Each row is a point. Two turns around zero, p and q, are shown by what they do to some points. Write where each new point lands after one turn and then the other. Backwards means that the second turn is done in reverse. Each puzzle has new turns, and all numbers are rounded.

Turn p:
[ 2.2 -0.3] => [2.0 1.0]
[ 1.7 -2.8] => [ 3.0 -1.4]
[0.0 0.8] => [-0.4  0.7]
[ 1.4 -0.9] => [1.7 0.0]
[-5.3  3.1] => [-6.1 -0.4]
Turn q:
[-0.7 -2.9] => [-0.1 -3.0]
[-0.5  4.6] => [-1.3  4.4]
[ 1.2 -1.7] => [ 1.5 -1.4]
Where do these land?
p, then q: [-0.5 -2.1] => [ 1.1 -1.8]
q, then p: [-1.1  0.3] => [-1.0 -0.6]
q, then p: [ 2.8 -4.0] => [ 4.8 -0.9]
p, then q backwards: [0.7 4.7] => [-1.2  4.6]
p, then q: [-1.7  1.0] => [-1.9 -0.5]

Turn p:
[-2.5 -2.7  2.4] => [-1.7 -0.5  4.0]
[ 3.3  3.6 -2.4] => [ 2.7  0.7 -4.7]
[ 0.4  3.5 -0.3] => [ 1.8  2.5 -1.7]
[-2.7  1.3 -1.2] => [-1.9  2.6 -0.4]
[-1.2 -2.9  2.3] => [-1.0 -1.4  3.5]
[ 2.7 -2.8 -0.8] => [ 0.1 -3.9 -0.7]
Turn q:
[-0.5  2.3 -4.4] => [ 0.4  4.7 -1.7]
[-1.1 -0.7 -1.0] => [-0.4  0.2 -1.6]
[-1.6  1.5  0.4] => [-2.0  0.8  0.4]
[5.0 0.4 2.6] => [ 3.4 -1.5  4.3]
[-1.8 -3.4  2.4] => [-1.4 -4.1 -1.3]
Where do these land?
p, then q: [0.6 3.4 1.9] => [1.9 1.8 3.0]
q, then p: [-3.5 -3.5  0.0] => [-4.6 -1.1 -1.4]
p, then q: [-1.8 -1.3 -1.7] => [-2.4  0.1 -1.5]
p, then q: [ 2.1  3.7 -2.0] => [ 2.8  3.8 -0.6]
p, then q: [ 2.6 -2.3  1.9] => [ 2.1 -3.4 -0.2]

Turn p:
[-0.3  0.9 -3.4 -2.4] => [-0.8  2.0 -2.6 -2.7]
[ 2.5 -2.7  1.7  0.2] => [ 1.0 -3.9 -0.3  0.7]
[-3.3  0.2 -3.9  1.1] => [-1.6  4.0 -2.6  1.5]
[0.5 0.2 0.0 5.3] => [3.1 1.0 0.5 4.2]
[-2.0  2.5  3.9 -3.0] => [-2.7  0.0  4.6 -2.5]
[ 2.6 -1.1  1.7 -1.1] => [ 1.0 -3.1  0.4 -1.1]
Turn q:
[-2.4 -0.7 -3.0  3.6] => [ 1.1 -1.4 -4.7  1.8]
[ 3.4 -1.5 -1.6 -1.5] => [ 3.5  0.2  1.8 -1.7]
[-1.9  4.7  2.4  1.8] => [-3.8  2.4 -0.4  3.7]
[-1.9 -1.6 -0.1 -3.5] => [-1.4 -0.3 -0.3 -4.0]
[ 2.9 -0.9  2.3 -0.4] => [ 0.6 -0.9  3.7  0.3]
Where do these land?
p, then q backwards: [-2.0 -2.4  0.6 -0.8] => [-2.3  0.2  2.1  1.0]
p, then q: [ 0.0  4.1 -0.7  2.8] => [-0.1  3.0  2.9  2.9]
q, then p: [-3.9  5.2  2.4  0.1] => [-2.2  6.0  1.5  2.2]
p, then q: [ 0.1 -4.1 -0.6 -0.4] => [ 1.7 -2.2 -3.0 -0.8]
q, then p: [ 3.7 -0.3  0.6  0.5] => [ 2.0 -2.4  2.1  0.5]
p, then q backwards: [ 2.1 -2.5 -2.2 -2.2] => [-3.1 -2.4 -2.1  0.3]

Turn p:
[-4.2  2.7  0.8  1.4 -2.9 -2.2] => [-2.1  3.1  2.8 -4.2 -0.3 -1.2]
[ 3.5 -0.7 -2.4 -2.5 -2.0  0.8] => [ 3.0 -1.0 -2.7  0.4 -3.4  0.4]
[-3.4 -0.7 -0.8  3.5  3.7 -0.5] => [-5.0  0.7 -0.6  0.6  3.6  0.2]
[-1.6  0.4  3.4  0.6 -2.9  4.6] => [2.7 4.4 3.1 0.8 0.7 2.5]
[-1.1  3.0 -0.7 -3.0  1.5  0.1] => [ 1.5 -1.4 -1.0 -3.5  2.0  0.5]
[ 4.2  0.2 -0.9 -0.2  2.7 -0.3] => [ 1.5 -2.7 -2.5  2.2  0.7 -2.1]
[ 2.5 -4.9  0.6  0.2 -0.2 -2.6] => [-1.7 -3.0  0.9  3.6 -3.4 -0.2]
Turn q:
[-0.4 -3.3  0.5  2.3 -7.2 -2.3] => [-0.5  5.1 -2.9  4.1 -3.9 -2.8]
[-3.0  1.3 -2.3  3.6  4.1  1.2] => [-1.1 -3.2 -3.4 -0.1  3.0  3.9]
[ 1.7 -1.3  2.9 -3.4  0.9  1.9] => [ 0.7 -1.2  4.7  0.7  0.4 -2.0]
[ 1.5  0.7  0.9  2.0  2.7 -2.0] => [-0.9  1.8  0.3 -1.1  3.3  1.6]
[ 0.1  2.1 -0.3 -0.9 -2.1  2.1] => [ 0.1 -0.9  0.9 -0.4 -3.3  1.1]
[-1.4 -0.7  1.8 -0.4 -1.4 -3.2] => [-2.3  1.9 -0.8 -0.2  0.0 -2.9]
[ 1.6  1.2 -3.4 -3.2  2.9  2.2] => [ 4.0 -3.4  1.3 -3.0  0.5  1.0]
Where do these land?
p, then q backwards: [-1.4 -2.0 -3.5  0.1 -1.5  1.5] => [-0.7  2.3 -1.1  3.3 -2.2 -0.6]
p, then q: [-1.2  3.6  0.9 -1.1 -0.5 -1.1] => [ 0.2  0.0  2.4 -2.4  0.8 -2.4]
q, then p: [ 2.4  2.4  0.0 -1.6  0.8 -3.9] => [ 2.9 -2.8  0.6 -3.4  1.1  0.3]
p, then q: [-0.7  0.9 -1.5  0.0 -3.2  3.2] => [ 0.9 -0.2  1.4 -2.4 -3.0  2.5]
q, then p: [-3.5  2.9 -0.5 -3.2 -0.7 -2.0] => [-1.3 -2.1  0.5 -3.2 -3.4  2.7]
q, then p: [-1.8 -2.1 -0.9  2.7 -3.0  0.8] => [-1.8  3.5 -2.3  0.2 -1.3 -1.7]
p, then q backwards: [-2.0  0.1 -3.1  2.8  0.3  2.1] => [-0.6  0.3  0.2  3.7 -0.6 -3.3]
p, then q: [ 3.4 -2.5  3.4 -0.8  3.6  0.2] => [ 0.3  2.2 -0.3  4.5  4.0  1.2]
p, then q: [ 4.7 -3.4  5.3  1.1  4.3 -0.9] => [-1.8  3.9 -1.3  5.5  5.5  1.2]

Turn p:
[ 2.5  1.5  2.5 -0.6 -2.2  0.3  0.7  0.7] => [-0.6  1.4  2.9  0.2  2.9  0.0 -0.3 -1.3]
[-1.9 -1.2 -1.4 -0.9  7.1 -2.6 -1.6 -0.1] => [ 1.8  2.5 -5.9 -0.7 -2.6 -1.9 -0.2  3.5]
[-1.7  0.5  2.5  0.4 -1.3  2.2 -1.1 -1.7] => [-0.4 -2.6  0.5 -0.2  1.7  0.1 -3.2 -0.1]
[ 0.1 -0.3  0.4  2.4 -3.2 -0.2  1.8  1.9] => [-1.1 -1.1  4.3 -0.2 -0.6  0.1  1.3  0.2]
[ 4.4  2.3 -0.3  1.6 -1.3  2.0 -4.6 -1.7] => [ 0.2  0.4  0.2  5.9  2.9  3.5 -1.4 -0.3]
[ 0.5  1.7  2.0 -1.4  1.1 -3.5  1.8  0.7] => [-1.6  3.9  0.4 -1.5  0.1 -2.4 -0.4  0.0]
[ 1.3  1.7 -0.8 -0.4 -0.7 -3.2  0.3 -4.8] => [-2.7  1.6 -1.4  3.0 -1.4 -1.7 -1.6 -3.4]
[-1.3  2.8 -3.5 -3.7  0.7  1.6  0.4  1.6] => [-1.5  0.9 -3.1 -3.1  0.5  3.7  1.9 -1.1]
[-2.0  1.7 -0.6 -0.6 -1.5 -0.2 -1.7  1.7] => [-1.0  0.4  0.6 -1.5 -0.9  3.0 -1.3  0.6]
[-1.2  1.7  1.3  2.3  0.7  1.6  2.2  0.4] => [-2.5 -1.8  0.6 -0.8  1.6 -1.2  0.6  2.1]
[ -0.8 -12.4  -2.1   0.9   0.8   2.0   1.8   1.3] => [ 9.3 -5.5  0.8 -1.2 -4.4 -3.3  4.5 -0.1]
Turn q:
[-3.2  1.8 -0.2  0.2 -3.2 -1.0 -0.3  0.2] => [-1.8  0.8 -0.6 -3.0 -0.7  2.8 -1.2 -1.5]
[ 1.4 -3.3 -0.8  4.4 -2.0 -1.5  3.9  2.6] => [-3.9 -5.0 -0.4 -0.2 -3.7 -2.4  1.1  0.2]
[ 1.5  0.2 -0.2  4.7 -0.7  2.4 -2.8 -1.3] => [-0.9 -1.7 -1.0  4.9 -0.6  2.0 -2.4 -1.1]
[ 3.1 -2.7 -0.8  2.7 -0.4 -2.0 -2.1 -6.1] => [ 3.9 -2.3 -3.4  2.8 -2.1 -2.2 -3.7 -2.7]
[-2.0  0.2 -3.4  0.3  1.7 -2.3 -1.1  1.0] => [-1.3 -0.4 -1.4 -2.1  2.4 -1.0 -2.7  1.9]
[-4.4  3.3  4.2 -4.6  2.1  0.8 -3.4  2.9] => [-1.1  7.6  4.2 -1.5  3.4  1.6  0.0  0.0]
[-1.3  0.8  0.5 -0.9  1.4  0.7  3.8  0.4] => [-1.0  1.1 -1.2 -1.1  0.4 -0.5  3.8  0.9]
[ 1.2 -2.2  0.2 -2.3 -0.1  3.7 -0.2  0.3] => [ 1.8 -1.5  2.6  1.4  2.0  0.4  2.4 -1.1]
[ 3.7  1.9  0.5 -4.6  1.1 -0.8  2.1  0.1] => [ 4.3  1.4  1.4 -1.3 -1.3 -0.6  2.7  3.5]
Where do these land?
p, then q: [ 1.5  3.8 -3.2 -1.2  2.9 -2.3 -2.6  0.7] => [-2.2 -0.7 -2.4 -0.1  1.7  5.3  0.5  2.7]
p, then q: [ 2.0 -1.0 -3.4 -3.1 -1.8 -4.2  3.2  3.5] => [ 2.5  2.3 -2.4 -2.3 -3.7  3.7  4.4 -0.4]
q, then p backwards: [-4.8 -1.5 -3.0  1.3  1.2 -2.3  3.5 -1.9] => [-2.6  1.9 -0.3 -3.3  3.7  1.8  3.7 -2.5]
q, then p: [ 1.6  1.1  0.6  0.5 -2.2 -2.8 -2.8  0.1] => [ 1.3  0.2  1.8  1.3  1.0  3.0 -2.8 -0.7]
p, then q: [ 0.5 -0.2  1.7  1.7 -0.9  2.5  2.1 -1.7] => [-0.8  0.5 -0.5  0.3  0.3 -4.2 -0.4 -1.3]
q, then p: [-1.6 -1.5  1.7 -3.9 -0.7  2.7  3.1 -0.7] => [-1.9  0.3 -1.3 -1.0  2.3 -4.3  1.9 -2.7]
p, then q: [ 2.4 -0.8  2.9 -2.3  4.1  1.4 -1.5 -0.1] => [ 1.4  0.0 -0.6  1.5  0.6 -1.4 -1.7  5.6]
p, then q: [-2.6  3.2  2.9  2.9 -0.1  2.2 -1.3  2.3] => [-3.0  1.7  4.4  0.5  3.5 -1.1  0.1  0.0]
q, then p: [ 0.9 -3.1 -0.2  4.2 -2.5  2.8 -3.7 -2.3] => [ 2.1 -4.6 -0.5  5.1 -1.6 -1.3 -2.1  0.8]
